Every row gives one point. The ring and each string are closed loops that go straight from each point to the next, and from the last back to the first. Before rounding, they use only three directions, however many columns there are. How many times does the string pass through the ring? Passing back the other way cancels.

Ring, 7 rows:
[[ 20 -15  22]
 [ 26  20  45]
 [ 23  47  33]
 [ 11  48  10]
 [-15  16 -26]
 [-16 -13 -35]
 [  3 -31 -17]]
String (21 x 3):
[[  1   1 -28]
 [  3  -4 -24]
 [  0  -3 -10]
 [-16 -22 -12]
 [-12 -44 -17]
 [ 18 -45 -16]
 [ 29 -27  -3]
 [ 29  -7   4]
 [ 27  -2  17]
 [ 39   5  31]
 [ 18  11  11]
 [  9  17  29]
 [  7  33  48]
 [ 29  61  53]
 [ 40  77  37]
 [ 16  67  24]
 [ -7  48  14]
 [ -9  28   5]
 [-22  35 -13]
 [-23  28 -45]
 [ -9   9 -44]]
Times through: 2

Ring, 6 rows:
[[ 50  -2  12 -13   6  40  19 -18]
 [  1   4 -28  -3  -2  36   0  -5]
 [-22  -3   2   6  16  -8  13   1]
 [-25 -30  43   4  12 -25  18   7]
 [-17 -48  52  -3  -7  -8  10  10]
 [ 33 -32  47 -12  -2  20  18  -7]]
String:
[[ 12 -22  16  -8  -6  26   7  -3]
 [ 42  -7  30  -9  15  18  26 -16]
 [ 55   1  36  -9  26  13  35 -23]
 [ 18 -12  15  -7   4  21  14  -7]
 [ -9 -23  -8  -6 -19  36  -7   5]
 [ 20  -7  11  -6   7  21  15  -9]
 [ 45  11   8  -7  22  24  27 -21]
 [ 35  23 -36  -8   8  51   9 -18]
 [ -8   6 -56  -4 -17  57 -15   0]
 [-34 -11 -53  -2 -30  52 -25  11]
 [-10 -13 -10  -3  -8  26  -1   2]
 [ 21  -2  16  -4  17  10  22 -12]
 [ 41  17  10  -4  32  12  32 -22]
 [ 10  17 -40  -3   3  42   2 -10]
 [-28  -1 -72  -4 -33  67 -29   9]
 [-30 -20 -41  -4 -33  51 -24  12]
 [ -4 -14 -12  -5 -13  35  -4   1]
 [ 38   2  16  -7  18  19  25 -17]
 [ 71  15  15 -13  25  34  33 -29]
 [ 83  12  18 -16  22  42  33 -32]
 [ 58  -7   9 -17  -3  54  14 -18]
 [  2 -32  -4 -12 -30  51 -12   5]
 [ -7 -27   7  -6 -14  26  -1   5]
 [ 53  -4  44  -9  26   9  36 -21]
 [ 78  -5  57 -14  29  16  43 -29]
 [ 87 -14  59 -20  16  31  38 -28]
 [ 58 -27  38 -19  -7  44  17 -14]
 [ 13 -30  14 -11 -17  37   1   0]]
Times through: 4
String, 22 rows:
[[ 13  10   7   1  27   0  25 -13]
 [ -5  20 -29   3  18  15  11  -8]
 [-31   6 -58   2 -14  42 -16   6]
 [-46  -9 -73  -1 -39  62 -35  16]
 [-19 -17 -24  -4 -21  39 -13   7]
 [ 19  -6   9  -6   8  21  15  -9]
 [ 53   9  20  -8  26  19  32 -24]
 [ 95  27  13 -15  34  42  41 -39]
 [ 87  21  29 -13  39  25  45 -37]
 [ 43   1  21  -8  19  20  27 -18]
 [  4 -16  -1  -7  -9  32   1  -1]
 [ -6 -16 -35  -9 -30  60 -18   5]
 [ 17   7 -47 -10 -16  68  -9  -8]
 [ 23  18 -41  -7   1  53   3 -14]
 [ 21  20 -26  -3  14  33  13 -15]
 [-19  11 -50   1  -4  37  -8   0]
 [-65  -8 -67   5 -29  39 -31  20]
 [-45 -21 -26   2 -21  25 -16  15]
 [ -1  -5   8   0  13   5  15  -4]
 [ 11  10  13   2  32  -8  29 -13]
 [  7  20   6   6  40 -14  31 -14]
 [ 21  11  18   1  35  -7  33 -16]]
Times through: 1

Ring (9 x 14):
[[ 12  -6  20  -4 -43 -25  19  21  17   4 -10 -33 -20  16]
 [ 17 -10  -3  -6  -7   0  23  -6   7   1 -12   4 -11  22]
 [ 14  -6 -17 -13  26  21  26 -32  -2  -5 -12  33  -2  30]
 [  4   5 -21 -23  52  38  29 -54  -8 -14 -10  51   6  41]
 [ -9   9 -11 -26  58  35  24 -57 -15 -16   1  48   7  29]
 [-18  -4   8 -14  42   9   9 -35 -22  -8  19  25   0 -15]
 [-18 -14  25  -3  11 -19   0  -5 -19   1  26  -6 -10 -41]
 [ -9 -12  35   0 -27 -36   3  20  -2   5  16 -36 -19 -30]
 [  0  -6  35  -2 -47 -38  11  29  12   5   2 -46 -23  -6]]
String, 19 rows:
[[-17 -19  48   7 -36 -52  -6  33  -8   9  29 -50 -24 -58]
 [ -8  -3  54  -1 -70 -57   6  48  17   6   8 -74 -29 -17]
 [  2  16  45 -13 -75 -40  23  38  34  -1 -15 -68 -26  36]
 [  4  10  22 -15 -33 -15  24   9  19  -4 -13 -28 -16  34]
 [  4 -12  12  -3  -9 -13  13   1  -1   2   3  -8 -13  -5]
 [ 10 -30  11   9 -16 -25   6  14  -5  11   9 -13 -18 -31]
 [ 18 -18  18   4 -48 -32  15  29  15  10  -8 -35 -23   1]
 [ 21   3  29  -6 -79 -36  26  41  37   5 -25 -59 -28  40]
 [ 13  17  36 -15 -79 -33  30  37  42  -1 -27 -63 -26  56]
 [  4  11  31 -14 -49 -25  23  21  24  -2 -13 -43 -20  33]
 [ -1  -6  21  -6 -17 -18  13   6   3   0   3 -19 -15  -2]
 [ -6 -26  23   6  -7 -29  -1  10 -14   8  22 -16 -16 -48]
 [-20 -38  40  16 -10 -50 -17  24 -27  14  45 -31 -20 -95]
 [-25 -16  37   0   1 -32  -6   5 -21   3  34 -21 -14 -57]
 [-22  11  31 -19   3 -10  12 -10  -4 -10  13 -13  -9   1]
 [-15  13  22 -21   5  -2  18 -15   0 -11   4  -6  -7  17]
 [ -5   3  13 -15   6  -1  18 -14  -1  -6   2   1  -8  12]
 [-12 -25  16   3  19 -17  -2  -8 -25   4  29   4 -10 -53]
 [-19 -39  30  14   7 -39 -15  10 -32  12  45 -14 -16 -92]]
Times through: 3

Ring:
[[  5  32  13   5  -8  -5 -14  17  -5  14  -1  25  23 -13]
 [-26  14  32  -3   7 -10   9  15   5   7  18  19   6  11]
 [-47 -12  31 -15  31  -7  34  17   7   4   1   1 -17  21]
 [-20 -16  12 -11  33  -5  28  23  -2   5 -31  -7 -16   2]
 [ -6  13 -13  -8  17  12   5  22 -14  21 -51   2   2 -25]
 [  2  44 -20  -2  -4  21 -19  17 -17  31 -43  19  23 -39]]
String, 25 rows:
[[ 42  16  27  17 -11 -32 -16  25  -2  -3   9  21  24  -6]
 [ 10  45  14   9 -19  -5 -24  15  -5  16   9  33  33 -16]
 [-15  55   8   1 -17  11 -23  10  -5  26   7  37  32 -18]
 [-17  29  11  -3   1   4  -4  15  -4  18  -6  21  14 -10]
 [  4   5  18   1  10 -14   5  22  -2   5  -9   9   6  -3]
 [ 14   6  39   9   0 -32   0  22   5  -6  23  18  13  11]
 [-44  26  39  -5   1  -6   6   9  10  11  37  29  11  17]
 [-72  30  27 -16  10  14  14   5   7  22  22  26   4  13]
 [-46  20  15 -13  14  10  12  12   0  19  -4  16   2   1]
 [ -1  -6  26   0  16 -20  14  23   1  -1  -4   5  -2   7]
 [-11 -25  44  -2  26 -32  30  24   9 -12  11   0 -13  26]
 [-82 -10  38 -23  37   2  44  11  13   8  14   4 -23  32]
 [-90   1  26 -27  35  16  39   8   9  18   4   6 -20  23]
 [-33   6  16 -11  20   1  18  17   0  12 -10   8  -4   3]
 [ -9  -5  22  -4  19 -14  17  22   1   2  -9   4  -4   6]
 [-34 -27  43 -10  34 -23  39  21  11  -8  10  -3 -21  31]
 [-83  -5  36 -23  34   5  41  10  12  10  15   7 -20  30]
 [-95  18  24 -26  25  22  30   4   8  24  11  16 -10  18]
 [-47  13  21 -13  17   5  17  13   3  15   2  14  -2   8]
 [-15   5  23  -4  13 -10  11  19   1   6  -2  10   2   4]
 [ -2  -3  40   3   9 -28  11  21   7  -6  19  13   3  17]
 [-15  18  41   3  -2 -19   1  14   8   2  35  26  14  15]
 [-39  43  16  -6  -5  12  -6   8   0  24  12  31  19  -5]
 [-17  25  12  -4   3   3  -1  16  -3  17  -6  19  12  -8]
 [  5  14  17   3   4 -12  -1  21  -3   7  -6  14  12  -6]]
Times through: 5
String (32 x 14):
[[  8  30  33  10 -14 -20 -14  16   3   4  29  31  26   2]
 [ 37  17  31  16 -12 -32 -15  23   0  -3  16  23  25  -3]
 [ 29  17  21  11  -6 -23 -12  23  -3   2   1  19  20  -9]
 [  5  13  13   2   5  -9  -1  21  -4   8 -12  12  10  -8]
 [-12  31   3  -3   1   8  -7  16  -7  21 -16  19  16 -17]
 [-16  57  -9  -3 -12  23 -22  11 -12  34 -19  31  29 -31]
 [  7  68 -15   5 -24  20 -37  13 -16  35 -21  36  42 -42]
 [ 36  50  -5  13 -23  -1 -36  20 -15  21 -18  30  40 -37]
 [ 32  25   7  10  -8 -13 -17  23  -9   9 -15  19  24 -21]
 [ 12  19   9   4   0  -8  -7  21  -7  11 -14  15  15 -14]
 [-16  24   5  -5   6   6  -1  17  -6  19 -16  16  10 -13]
 [-25  51  -3  -5  -8  21 -16  10  -9  32 -12  29  25 -24]
 [-23  59   1  -2 -16  19 -22   9  -7  32  -1  36  31 -23]
 [-25  32   7  -6   2  10  -3  13  -4  22  -9  21  14 -11]
 [ -3  12  17   0   7  -9   3  20  -2   8  -7  13   8  -4]
 [  9   3  25   4   7 -21   5  23   0   0   0  11   7   2]
 [-32  23  12  -9   9   8   5  14  -2  19  -7  17   7  -5]
 [-56  28  24 -12   8  10   9   8   5  20  16  24   6   8]
 [-63  18  37 -13  12   2  18   8  11  13  29  22   0  21]
 [-56   1  48 -11  19 -12  27  11  14   2  35  16  -7  32]
 [ -9 -19  47   0  20 -33  25  23  10 -12  20   5  -8  26]
 [-65  -5  46 -15  26  -9  34  11  15   3  30  11 -13  34]
 [-95   7  40 -24  28   9  37   5  15  14  29  15 -15  33]
 [-38 -13  43  -9  25 -19  31  17  11  -3  20   6 -12  29]
 [ -7 -20  42  -1  22 -31  25  23   9 -10  13   3  -9  23]
 [-14   2  22  -4  15 -10  13  20   1   5  -5   8   0   4]
 [-46  19  14 -13  14  10  13  12   0  19  -5  15   1   1]
 [-66  18  28 -16  16   9  19   8   7  17  16  19  -2  15]
 [-69  20  38 -14  12   4  19   7  11  14  32  24   0  23]
 [-46  19  38  -8   7  -5  12  10  10  10  31  24   5  18]
 [-45  31  23  -9   3   7   4   9   3  19  15  26  11   4]
 [-34  38  26  -3  -6   2  -5   9   4  17  25  32  19   3]]
Times through: 3

Ring (9 x 14):
[[-12  19 -33 -32  25 -37   3  41 -27  -8 -33  37  -8  34]
 [-17  23 -44 -33  13 -40   3  36 -33  -4 -25  34  -9  39]
 [-12  16 -33 -27  -4 -26  -5  12 -25  -4  -3  15 -11  29]
 [  1   4  -8 -17  -7  -9 -15  -4 -13 -11   9   4 -10   8]
 [ 19 -11  26  -7  -1  12 -24 -18   5 -21  16  -5  -8 -16]
 [ 29 -23  50  -5   7  26 -27 -25  21 -24  19 -14  -8 -27]
 [ 31 -32  67 -13  21  34 -21 -23  37 -22  15 -23  -8 -24]
 [ 21 -22  47 -21  30  18 -12  -3  27 -18  -2  -8  -7  -8]
 [  8  -5  16 -27  34  -6  -5  20   5 -15 -20  14  -7  10]]
String (29 x 14):
[[ 35 -25  58  -1  18  27 -28 -17  22 -30   9  -5  -5 -35]
 [ 38 -31  70  -3  22  34 -28 -22  32 -30  12 -13  -6 -36]
 [ 21 -12  32 -12  22   8 -18   0   9 -23  -4   7  -6 -14]
 [ 16 -18  37 -21  15  17 -14 -12  21 -14  10 -15  -9  -4]
 [ 19 -27  53 -24  17  28 -13 -21  35 -11  16 -29 -10  -5]
 [ 26 -37  72 -26  28  37 -12 -22  50 -13  14 -35  -9 -10]
 [ 11 -15  29 -25  15  11 -10  -7  18 -10   6 -13 -10   5]
 [ 10  -2  10 -19  23  -7 -11  14  -3 -18 -13  16  -7   3]
 [  9   4   3 -21  42 -19  -6  37 -11 -22 -37  38  -4   6]
 [  0  13 -12 -30  52 -33   4  56 -18 -18 -53  50  -4  22]
 [ -6   9 -13 -36  35 -26   5  38 -11  -8 -33  27  -8  31]
 [ -2   0   0 -33  18 -10  -2  12   0  -5  -8   4 -10  23]
 [  1   6  -7 -24  19 -17  -6  20 -12 -13 -16  20  -8  15]
 [ -5  19 -29 -23  23 -35  -4  39 -31 -15 -32  43  -6  21]
 [-26  40 -73 -34  22 -64   8  62 -56  -6 -48  63  -7  50]
 [-25  27 -55 -39   8 -45   7  36 -36   2 -22  30 -11  50]
 [-10   7 -18 -34   3 -16  -1   8  -9   0   0   2 -12  31]
 [ -1   5  -9 -25   8 -14  -7  10 -11  -9  -5  11  -9  17]
 [ -7  18 -31 -21   7 -30  -7  24 -31 -12 -17  32  -8  21]
 [-17  26 -52 -24 -10 -38  -6  19 -41  -5  -7  27 -11  32]
 [-13  15 -35 -24 -19 -22  -9  -1 -26  -2  12   5 -13  27]
 [ -1  -4   1 -25 -13   2 -12 -18   2  -3  23 -18 -13  15]
 [  6  -5   9 -20   3   1 -13  -6   2 -11   8  -4 -10   6]
 [ 10   3   0 -10   7  -9 -18   6 -15 -21  -4  19  -7  -4]
 [ 18  -2  12  -1  -1   1 -26  -7 -11 -25   7  13  -7 -18]
 [ 28 -16  38   3  -6  21 -33 -28   7 -28  24  -7  -7 -32]
 [ 26 -27  52  -9  -4  33 -26 -38  28 -18  33 -31 -10 -22]
 [ 13 -13  26 -19   8  11 -15 -11  12 -14  10 -10  -9  -2]
 [ 17 -10  25 -13  14   7 -18  -3   6 -20   2   3  -7  -9]]
Times through: 4
String (25 x 14):
[[ 15 -11  27 -19  21   6 -13   1  11 -17  -3   2  -8  -3]
 [ 19 -12  33 -18  34   5 -12  12  11 -22 -15  12  -6  -7]
 [ 17 -14  37 -25  47   4  -6  20  18 -19 -24  12  -5   0]
 [  7  -7  19 -32  41  -5   0  24  10 -12 -24  12  -7  15]
 [  3  -6  12 -31  21  -2  -3   8   8  -7  -6  -1 -10  17]
 [  5  -1   5 -24  17  -7  -8  10  -2 -12  -7   9  -8  11]
 [ -1  10 -14 -25  23 -23  -4  28 -18 -13 -23  29  -7  18]
 [ -3   5  -8 -29  15 -15  -4  16  -8  -8 -11  12  -9  21]
 [-12   8 -19 -36   9 -20   2  15 -10   0  -7   6 -11  35]
 [-28  34 -67 -39   9 -54   9  45 -46   1 -30  41 -10  54]
 [-26  36 -70 -33   5 -55   4  44 -52  -2 -29  46 -10  48]
 [-25  26 -56 -35  -8 -40   2  21 -36   4  -7  20 -12  47]
 [-13   9 -24 -32 -10 -16  -4   0 -13   1   9  -3 -13  32]
 [-11   9 -24 -28 -16 -14  -7  -6 -15   1  15  -6 -13  28]
 [ -5  10 -22 -19 -17 -14 -14  -6 -20  -7  13   3 -11  16]
 [  4   8 -13  -9  -9 -13 -20  -1 -23 -17   5  16  -9   0]
 [ 10   2   3 -10   6  -7 -18   4 -12 -20  -3  17  -7  -4]
 [ 12  -6  15 -14   6   2 -17  -5   0 -17   5   3  -8  -4]
 [ 24  -9  26   0   6   8 -27  -9  -1 -28   6  10  -6 -24]
 [ 36 -25  57   5   5  30 -35 -29  19 -32  21 -10  -6 -41]
 [ 43 -38  81   4   8  47 -36 -41  38 -31  30 -27  -7 -48]
 [ 44 -36  81   3  18  43 -34 -31  36 -34  19 -18  -5 -48]
 [ 43 -46  95  -6  18  55 -29 -43  55 -26  30 -41  -8 -41]
 [ 34 -44  87 -17  17  51 -22 -40  57 -17  31 -47 -10 -25]
 [ 15 -17  34 -22  14  15 -13 -11  20 -13   9 -14  -9  -1]]
Times through: 1

Ring, 7 rows:
[[  4  23  -1   1 -30 -15  -5  12  21   3   5  35  18  -6]
 [-10  33   4 -38 -18 -10  -2   4  28  17   9  48  13 -10]
 [ -6  22   9 -46   1   6   0 -10  18  23   8  40   2 -14]
 [ 13   4  12 -20   4  15  -3 -23   2  12   6  28   7 -18]
 [ 42 -24   5  44   1  20  -4 -14 -18   0  -7 -12  -5  -8]
 [ 46 -28  -3  65  -3  16  -1   6 -16   3 -17 -30 -22   5]
 [ 29  -5  -6  47 -22  -3  -2  19   3   1 -10  -6  -6   5]]
String, 33 rows:
[[  4  12   5 -21   0   7   1  -1  13  22   0  22  -8  -7]
 [  9   9   6 -12  -5   6  -2  -7   9  13   3  24   3 -10]
 [ 11  11   9 -12 -10   4  -6 -17   7   4   9  35  19 -18]
 [ 14   3   4  -4  -1  10   0  -3   5  16  -2  13  -7  -7]
 [ 12   1  10 -21  12  19   1 -17   2  21   0  17  -9 -12]
 [ 19  -4  16 -19  14  24  -4 -36  -7  11   7  24   7 -23]
 [ 27  -8  17  -1   4  20  -9 -41 -12  -3  10  26  23 -27]
 [ 30  -8  14  13  -5  14 -11 -36 -12  -9  10  25  28 -25]
 [ 25  -5   6  15  -5  11  -4 -11  -3   4   0  10   4 -11]
 [ 30 -14   3  24   4  18   0  -5  -8  11  -9  -7 -16  -4]
 [ 43 -28   4  45   7  24  -2 -10 -19   5 -12 -21 -17  -4]
 [ 63 -48   3  81   8  32  -4 -15 -35  -5 -17 -41 -19  -3]
 [ 57 -38   2  76  -2  22  -6 -11 -28  -9 -13 -29  -8  -4]
 [ 55 -37  -1  78  -3  20  -4  -1 -24  -5 -17 -34 -16   1]
 [ 60 -47  -9  95   4  25   3  17 -26   6 -31 -61 -45  16]
 [ 46 -32  -9  71   2  18   4  21 -14  12 -26 -46 -43  15]
 [ 28  -9  -2  33  -7   8  -1   8  -2   8 -10  -7 -13   1]
 [ 29  -5   1  35 -17   2  -6   1  -1  -3  -3   6   7  -5]
 [ 35  -9  -4  56 -24  -2  -6  10  -3  -7  -7  -4   5   0]
 [ 26  -1  -1  36 -22  -2  -5   6   2  -3  -3   7   7  -3]
 [ 20   1   0  21 -14   1  -3   6   5   6  -4   8  -1  -3]
 [ 19   3  -6  28 -18  -3   0  20  10   9  -9   1 -10   5]
 [ 13  15  -8  28 -34 -16  -3  26  18   2  -3  15   6   4]
 [  7  20  -5  12 -32 -16  -3  23  22   6   0  24   8   1]
 [  9  11  -2   4 -14  -2   0  14  15  14  -4  15  -6   0]
 [ 11   8   0   3 -11   1  -1   8  11  13  -3  15  -5  -2]
 [ -6  29  -1 -22 -20 -11   0  17  28  18   2  35   2  -2]
 [-23  50   2 -53 -30 -23  -3  12  42  16  15  67  25 -11]
 [-20  45   5 -53 -24 -17  -3   4  36  16  15  64  24 -14]
 [ -1  27   7 -26 -20  -8  -6  -8  20   6  13  50  26 -17]
 [  7  14   5 -11 -12   0  -3  -3  13  10   5  30   9 -11]
 [  5  16   6 -16 -10   1  -3  -5  13  11   6  32   9 -12]
 [ 13   8   4  -2  -9   4  -3  -4   8   9   2  21   4  -9]]
Times through: 2
String, 26 rows:
[[ 18  11   1  23 -31 -11  -9   3  10  -8   5  27  25  -9]
 [ 19   2  -2  19 -13   2  -1  10   7   9  -6   6  -6   0]
 [ 23  -2  -7  36 -16  -1   1  23   7  10 -13  -7 -17   8]
 [ 28   0 -10  57 -34 -12  -4  28   8  -4 -10  -4   0   8]
 [ 24   7  -6  48 -40 -16  -8  19  10 -11  -1  13  19   0]
 [ 18  12   0  25 -33 -12  -9   5  10  -9   5  27  26  -9]
 [ 16   7   3  10 -17  -1  -5  -1   7   3   2  21  11  -9]
 [  5  18  -2  -1 -20  -8  -1  16  20  13  -1  23   0  -1]
 [-10  33  -1 -28 -22 -14   0  18  32  19   4  40   5  -3]
 [-13  32   1 -40 -12  -7   2  13  30  26   3  39  -4  -3]
 [-31  49   6 -82  -7  -8   3   6  42  35  12  63   2 -10]
 [-16  34  10 -62  -4  -1   0  -8  27  25  12  55  10 -16]
 [ 12  10   7  -6 -11   2  -5 -10   8   5   6  30  14 -14]
 [  9   7   5 -13   1   9   1  -3   9  19  -1  17  -8  -7]
 [ -1  13  12 -48  15  17   2 -18  10  28   5  31  -8 -15]
 [  2  14  16 -47  10  16  -3 -30   7  18  11  42  10 -23]
 [ 10  11  12 -20  -6   7  -7 -24   6   5  12  39  22 -22]
 [ 15   4   4   0  -5   7  -2  -3   6  12  -1  16  -2  -7]
 [  2  12   7 -34   8  12   2  -7  12  26   1  24 -11  -9]
 [-17  29  11 -73  12  10   5  -9  25  38   7  44 -10 -13]
 [-18  37  11 -67  -6  -2  -1 -11  28  23  15  60  15 -18]
 [  3  20   6 -20 -15  -3  -4  -6  16   9   9  39  16 -14]
 [  8  12   2  -7 -10   1  -1   4  13  15   0  21  -2  -5]
 [ -8  32   0 -25 -23 -14  -1  14  30  16   6  41   9  -5]
 [ -2  29  -3  -7 -32 -19  -4  18  28   7   5  38  16  -3]
 [  8  25  -3  16 -43 -23  -9  14  22  -8   8  38  32  -7]]
Times through: 5
